Rows are points. The window is the flat piece filled in between its corners: a triangle in 3 columns, a solid with four corners in 4, and so on. A path goes straight from each point to the next, and from the last back to the first. List the points from which the path goes on through the window.

Window (4 x 4)
[[ -9.2  10.6  39.2   1.1]
 [  7.0   1.8 -26.2 -10.8]
 [-13.5 -15.5  -6.2 -15.1]
 [ 29.4  -9.3 -22.8   5.1]]
Path:
(1): [-8.3  4.4 22.7  6.5]
(2): [ -7.0   5.6 -14.6   2.4]
(3): [ 31.9 -12.9  -1.4 -23.6]
(4): [ 30.5   1.3 -24.4 -19.9]
(5): [  3.5 -12.5 -34.6   8.3]
(6): [ -5.1  -7.1 -34.1  15.9]
(7): [  3.2 -19.2 -18.1 -19.6]
(8): [ -2.6 -14.2   2.6 -27.4]
(9): [-11.6  -7.0 -21.5   1.0]
(10): [-24.4   2.3  28.1  15.1]
(11): [  4.9  13.4  37.0 -10.4]
(12): [ -5.6   0.5  19.8 -13.5]
Through the window after points: 2, 8, 10, 12

Window (6 x 6)
[[  8.0 -33.0   0.0  46.3  -3.6  10.4]
 [-16.5 -44.8  -2.2 -23.6  -6.4 -13.5]
 [ 14.7 -24.2   8.2 -24.1  -4.0  -8.4]
 [ 12.2  24.5 -14.3  -0.4  -1.3  -6.2]
 [  0.3  26.9  -8.6 -16.7 -19.9   7.7]
 [ -1.4   1.6 -14.2  13.1   5.6  23.8]]
Path:
(1): [-12.4   5.9   2.2  25.6  35.4  -2.0]
(2): [-22.6  31.0   2.9   3.9  12.1  -0.9]
(3): [ 16.0   7.0 -16.7   0.9  -6.4   4.2]
(4): [ -0.4 -31.5  -8.2 -16.5  -9.1  -4.1]
(5): [  7.5 -10.2  14.0  -4.1   5.4  -1.7]
(6): [  2.1 -13.3  31.6  -2.3   0.9 -13.6]
(7): [-15.6 -25.4 -48.2 -28.3 -14.8   0.7]
(8): [ 22.6   8.6 -16.1   7.7 -21.0  12.1]
Through the window after points: 2, 4, 6

Window (8 x 8)
[[-28.7  10.0  -9.3 -11.2 -34.4 -27.1   7.3 -37.0]
 [ 12.4  13.6  34.6 -19.9 -12.6 -29.4   2.6 -43.6]
 [ -7.6  -2.5  13.9 -13.4  -8.3   0.1  17.1   9.7]
 [  8.7 -19.3   7.5   8.4  45.3  10.1  14.3 -12.7]
 [ 17.8 -15.2 -12.5 -11.4  13.7   0.0   1.4  -2.3]
 [ 10.1  -9.5  -4.5  32.6  34.3  -9.0 -11.9   1.0]
 [-31.3  29.7 -23.9  -0.7 -17.4   6.8 -20.2 -21.5]
 [ -8.5  41.3  -9.3  -8.9 -25.6 -23.6  16.4 -32.9]]
Path:
(1): [ 17.3  -2.0   2.7  17.5   3.8  -2.8  -1.6 -20.3]
(2): [  3.5   6.9  -1.4  11.0  -3.2  -7.0   3.5 -26.5]
(3): [-18.8  -9.6   8.2 -12.2  28.2 -33.8 -18.3   6.1]
(4): [-12.6  14.4   8.5 -10.7  -3.3 -22.8   2.4 -28.0]
(5): [ -2.6  17.6  11.6  -1.7 -17.6  -8.6   2.7 -34.4]
(6): [ 14.4 -15.1  -1.1  13.5 -25.5   9.2   9.5  -7.5]
(7): [-20.9   3.6  13.9 -22.6  36.0 -17.4   1.1  -8.8]
(8): [ -3.6   7.3   7.9 -11.5   9.2 -22.2  10.9 -16.6]
(9): [  5.1   6.1  11.5   0.0 -26.0  13.1   7.5 -24.5]
(10): [ 14.3   5.4   5.2   8.0 -16.8  -9.8  -1.7 -44.8]
(11): [ -9.5  10.0  -0.2  -3.3  11.2 -15.3  -2.6 -14.1]
(12): [-13.4   5.0  13.4  -6.8  29.3 -33.9  -6.2  -4.0]
Through the window after points: 2, 8, 12

Window (9 x 9)
[[  3.8  16.9 -10.2  32.3 -15.5   2.9 -12.5  29.8  15.9]
 [-10.3 -29.7 -14.2  14.9  -4.9 -21.2 -33.1   2.5  18.2]
 [ -3.5 -32.8  -1.6 -11.8  10.3 -35.4  39.3  29.4   4.7]
 [ 15.5   5.4 -10.1 -23.7  11.1 -30.6   7.6  30.3   3.4]
 [  8.4 -18.6 -52.4  26.4 -15.7  31.8  35.3  25.6 -34.4]
 [-20.4   0.1 -29.5   1.8 -12.9  25.5  16.7   6.8  -0.9]
 [ 36.9  10.9   5.3  -4.6  15.1  -3.1  -5.1 -21.9  15.9]
 [-35.7  -6.8  20.2   1.3  12.2   5.2 -13.7   4.3 -15.1]
 [  4.2  30.5  15.5 -15.5 -21.0 -11.4   4.2 -16.9  -5.6]]
Path:
(1): [ 15.4 -19.2 -12.3  -2.0 -15.4   4.3   3.3  42.7  -4.2]
(2): [ -3.1  -7.1   3.8   4.3 -18.0  -1.5  -5.8  27.2   6.4]
(3): [  0.8  -7.3 -36.2  21.0  26.4 -23.3  26.7   1.0   1.5]
(4): [  9.8   7.0 -18.2   5.1   5.0 -16.4  13.3  -7.6   2.1]
(5): [ 21.1  -7.8   7.9  -6.2   4.3  20.2 -12.2   9.8   3.3]
(6): [ 13.1 -12.3  12.9 -13.0  -4.1  12.0  -5.8   0.5   8.2]
(7): [  0.2  16.1 -13.8  17.3  -0.2 -31.3   0.5   8.3  -4.1]
(8): [  7.2  -1.7 -16.7   9.6  14.0 -28.8   8.7  10.5  11.5]
(9): [  3.5  -5.8   5.8 -12.5 -11.7  -9.1   2.6  23.9  -2.7]
(10): [ -1.1 -15.2 -12.0  -2.1 -15.3  25.5  15.5  26.7  -4.5]
(11): [ -2.7  -8.2 -33.1  16.0  -0.8  -6.1  25.3  12.8 -11.2]
(12): [-33.3  -8.4 -19.1  21.1  28.5  -2.9   4.8 -23.4   0.0]
Through the window after points: 2, 4, 10

Window (9 x 9)
[[-31.8   0.2  -8.7  10.9   4.2   7.8  -0.7   8.4 -39.2]
 [ 43.1  -4.6 -10.7  11.4  -2.5  19.9  25.8 -18.4   1.4]
 [-18.6  -6.3 -12.3 -19.2  13.7  -8.3 -19.2   2.6 -30.9]
 [-39.1  -9.2   4.0  -2.1  21.4  -1.0   0.6 -17.5   7.2]
 [ -8.2  20.4  -9.8  26.1   4.2  -2.1 -17.3  20.1 -16.0]
 [ -0.5  10.8 -22.4 -47.2 -42.2  45.7  38.7   0.6  23.0]
 [  2.2  24.9  25.3  23.7  -3.5  15.5 -14.0  -7.7 -23.3]
 [  8.4 -15.1  20.8   1.9  -0.9 -16.6   6.7  16.1 -30.3]
 [-13.6  -6.6 -13.9 -13.7 -25.1 -17.8   6.7  -5.2 -22.6]]
Path:
(1): [ 12.0  29.2  -9.3  -8.7 -13.4 -23.7  21.5  -2.3 -27.1]
(2): [ -1.1  13.9  -1.0  -5.8   0.8  17.6  27.9   6.9 -14.3]
(3): [ -7.7  -9.4  -4.2   6.2 -24.8  -2.2 -15.1 -13.2  -7.1]
(4): [ -6.7  -3.8  -6.9  15.2  -7.2   5.6 -14.6  15.5 -10.8]
(5): [  5.9  10.5  12.1 -14.0   0.2  -7.8  25.9   2.9 -25.8]
(6): [-24.3  21.7   9.0   4.8  -1.5 -16.8  25.0   0.6 -24.6]
(7): [ -3.5  -6.2 -19.4 -12.4 -20.9  12.1  -2.6   1.4  -9.7]
(8): [-28.2 -32.3 -12.3 -10.1 -22.9   0.3  -6.4  -5.9 -13.6]
Through the window after points: 4, 6, 8

Window (11 x 11)
[[ 11.6  53.3   7.2  -5.0 -13.8  12.8  30.2 -32.8 -34.5   2.5  -2.8]
 [ 13.0  39.9   5.9 -13.7 -19.4 -15.0  20.1   1.4 -31.9 -19.8 -13.3]
 [ -9.4  33.2  27.7  -9.3 -23.6  -4.0  38.3 -13.1 -12.0 -13.1  11.8]
 [  8.1  -4.3   0.2  -3.5   7.7   7.6  12.6  -0.6  27.8  23.9 -16.0]
 [-12.7  20.1  -5.4   2.6   4.3  38.1  11.0  13.3  34.1   1.1 -20.1]
 [-10.0 -19.2 -29.8  25.1   7.2  11.9 -13.8  18.2  21.4  11.9  14.2]
 [  4.5  16.5   2.7  -8.5  -5.7  14.0  45.3 -25.8 -26.8 -24.5 -17.2]
 [  7.2  -9.0 -16.7  -8.1 -25.2  35.3   2.3   5.1  25.3   9.9  -4.2]
 [-10.9  -3.9   7.5 -17.2   4.0  12.1  -9.6   5.6 -42.4   6.8   6.6]
 [ -3.9  -7.7 -13.2  -9.5  10.8  13.7 -27.7  -7.2  26.3  -5.5   8.0]
 [-30.0 -11.5 -38.5 -23.3   5.7   0.0 -13.3   7.3   1.4  18.0  10.7]]
Path:
(1): [ -7.0  11.8  -8.4  20.3 -11.0  -2.5  13.1 -19.7  -3.4  16.2 -17.7]
(2): [  7.6  13.6  10.4 -24.9   3.3  34.7   7.4  16.4   1.3 -23.1  12.2]
(3): [ 36.6  30.1 -11.8   0.7  16.7  34.3  29.0  14.2  22.7   2.5   4.6]
(4): [-41.5  -6.2   1.1 -10.2 -13.4   9.2 -11.3 -11.4  -1.6  -5.5 -16.3]
(5): [-16.1  13.5  -5.8   8.8 -26.8   2.0  11.1 -22.4   9.1   0.6 -14.0]
(6): [  6.7  17.9   8.8 -17.5   4.3  24.6  20.5  14.6  -1.7  -2.2  13.3]
(7): [ 7.3  9.6 -0.4 -6.7  4.7 14.7 10.1 12.3  5.1  6.1 15.2]
(8): [-12.4   7.7 -15.3   9.4 -11.4  14.0   3.6 -13.8   1.6  -0.7 -10.9]
Through the window after points: 3, 5, 7
